Each row is a point. Each copy is the shape, with its points in the same order, turned, moved and blurred by noise. Is it also mirrored, or only turned?
(in the rows, 128 means zero)

Shape, 5 rows:
[[141 102]
 [140 142]
 [121 132]
 [136  90]
 [ 95 187]]
Copy 1:
[[124 101]
 [124 143]
 [140 134]
 [130  85]
 [168 186]]
Copy 1 is: mirrored
Copy 2:
[[151 118]
 [116 132]
 [122 149]
 [175 121]
 [ 82 195]]
Copy 2 is: mirrored

Shape:
[[134 111 167]
 [121 199  84]
 [128 109 127]
 [144 114 128]
 [109 150 171]
 [121  85 111]
 [143 119 176]]
Copy 1 (7 x 3):
[[136  79 151]
 [136 178  68]
 [106 112 146]
 [118 120 158]
 [143  80  97]
 [ 87 112 158]
 [149  83 149]]
Copy 1 is: mirrored
Copy 2:
[[122 101 106]
 [158 207 155]
 [140 115 140]
 [152 112 130]
 [ 99 141 104]
 [142  91 164]
 [125 107  92]]
Copy 2 is: mirrored
Copy 3:
[[139 108 164]
 [ 87 192  94]
 [137 114 124]
 [148 126 127]
 [ 96 130 168]
 [147  94 102]
 [141 119 175]]
Copy 3 is: only turned
Copy 4 (7 x 3):
[[118 153 175]
 [105 158  55]
 [135 130 145]
 [143 138 138]
 [ 82 161 147]
 [151 104 141]
 [125 161 169]]
Copy 4 is: only turned

Shape (10 x 6):
[[176 112 175 159  81 155]
 [ 96 157 115  98 132 148]
 [114  89 206 121 105 160]
 [119 144  69 163 137 129]
 [117 140 130  97 168 116]
 [105 170 153 139 108  99]
 [170 132 116 136 144 119]
 [107 137  96 116  79 148]
 [102 110 139 107 125 115]
 [151 128 153 174 139 107]]
Copy 1, 10 rows:
[[160 149 162 153  69 189]
 [109 144 144 105 166 141]
 [103 108 190 101  74 198]
 [128 138  77 148 147 127]
 [124  92 151 122 155 134]
 [104 137 164 152 105 106]
 [169 107 133 161 129 153]
 [133 169 124  95 126 122]
 [118 102 153  97 113 127]
 [143 103 140 180  87 149]]
Copy 1 is: only turned
Copy 2 (10 x 6):
[[106  50  81 129 127 120]
 [113 157 148 107 154 158]
 [127  68 129 163 103 167]
 [108 175 111 113 159  84]
 [163 141 157 104 145 133]
 [ 91 111 173 100 133 108]
 [150 118 104  94 156  95]
 [ 78 153 105 101 124 144]
 [132 133 142 117 104 136]
 [136  91 131 129 143  72]]
Copy 2 is: mirrored
Copy 3:
[[184  84 152 145  73 145]
 [128 127 152 142 176 149]
 [144  57 182 100 117 172]
 [106 156 118 183 139 107]
 [140 106 117 120 187 119]
 [150 142 178 102 139 110]
 [164 118  96 139 127 115]
 [127 160 137 136 133 175]
 [115 117 137 101 144 139]
 [159  94 133 142 101  82]]
Copy 3 is: only turned
Copy 4, 10 rows:
[[186 101 168 164 106 126]
 [ 86 150 109 130  79 128]
 [108  96 143 214 127 145]
 [140 167 104 102  92  71]
 [ 83 154 136 112 139 121]
 [100 153 178 145  88  90]
 [149 143 151 111 140 100]
 [118 115 108 124  61 101]
 [ 85 120 130 148 129 104]
 [150 155 172 154 143  75]]
Copy 4 is: only turned

Shape:
[[169 134 141  98  99 112 175 170]
 [125 133 141 117 136 109 123  55]
 [159 156 105 143 100 113 139 157]
 [130 141  86 185 149 137 126 107]
 [148 123 153 131 161 152  97  48]
 [119 174 120 138  47 116  81 123]
 [156 102 158  84 132 156 124 136]
 [ 89 126 154 162 148  98 144 134]
 [122 124 131 112 145 103 150 111]
 [148 109 150 153  98 165 141 134]
 [140 166 122 137 136 157 191 144]
 [118  96  77 159 117 105 172 144]
 [145 108 175  97 109  69 116  96]]
Copy 1 (13 x 8):
[[100 117 106 137 100  90 141  51]
 [155 163 138 126 150 139 100 114]
 [ 87 122 121 154  73 111 108  97]
 [125 148 141 161  87 154 127 166]
 [174 132 132 126 166 193 102 136]
 [ 57 153 137 110 105 120  46 117]
 [126  74 103 113 155 122 132  96]
 [108 143 191 143 123 106 149 123]
 [142 150 137 143 138 103 134 110]
 [ 97 103 126  99 110 150 144 110]
 [ 82 138  99 171 113 138 164 101]
 [119 148 127 121  62  87 170 137]
 [156 131 158  88 152  99  91  66]]
Copy 1 is: mirrored
Copy 2:
[[164 121 128 109  96  90 192 162]
 [128  98 171 133 112 120 109  76]
 [147 133 103 149 120  78 146 153]
 [118 124  93 151 171 118 111 102]
 [159 126 161 137 135 155 101  51]
 [137 155 115 162  69  75  71 147]
 [178 158 164  91 116 134 150 121]
 [113  91 146 145 145 152 123 164]
 [123 100 163 121 132 115 144 120]
 [170 134  96 108 111 143 126 135]
 [113 134  96 132 121 131 194 125]
 [112  91  90  94 161  90 131 154]
 [175  84 192 125  94 104 114 128]]
Copy 2 is: only turned
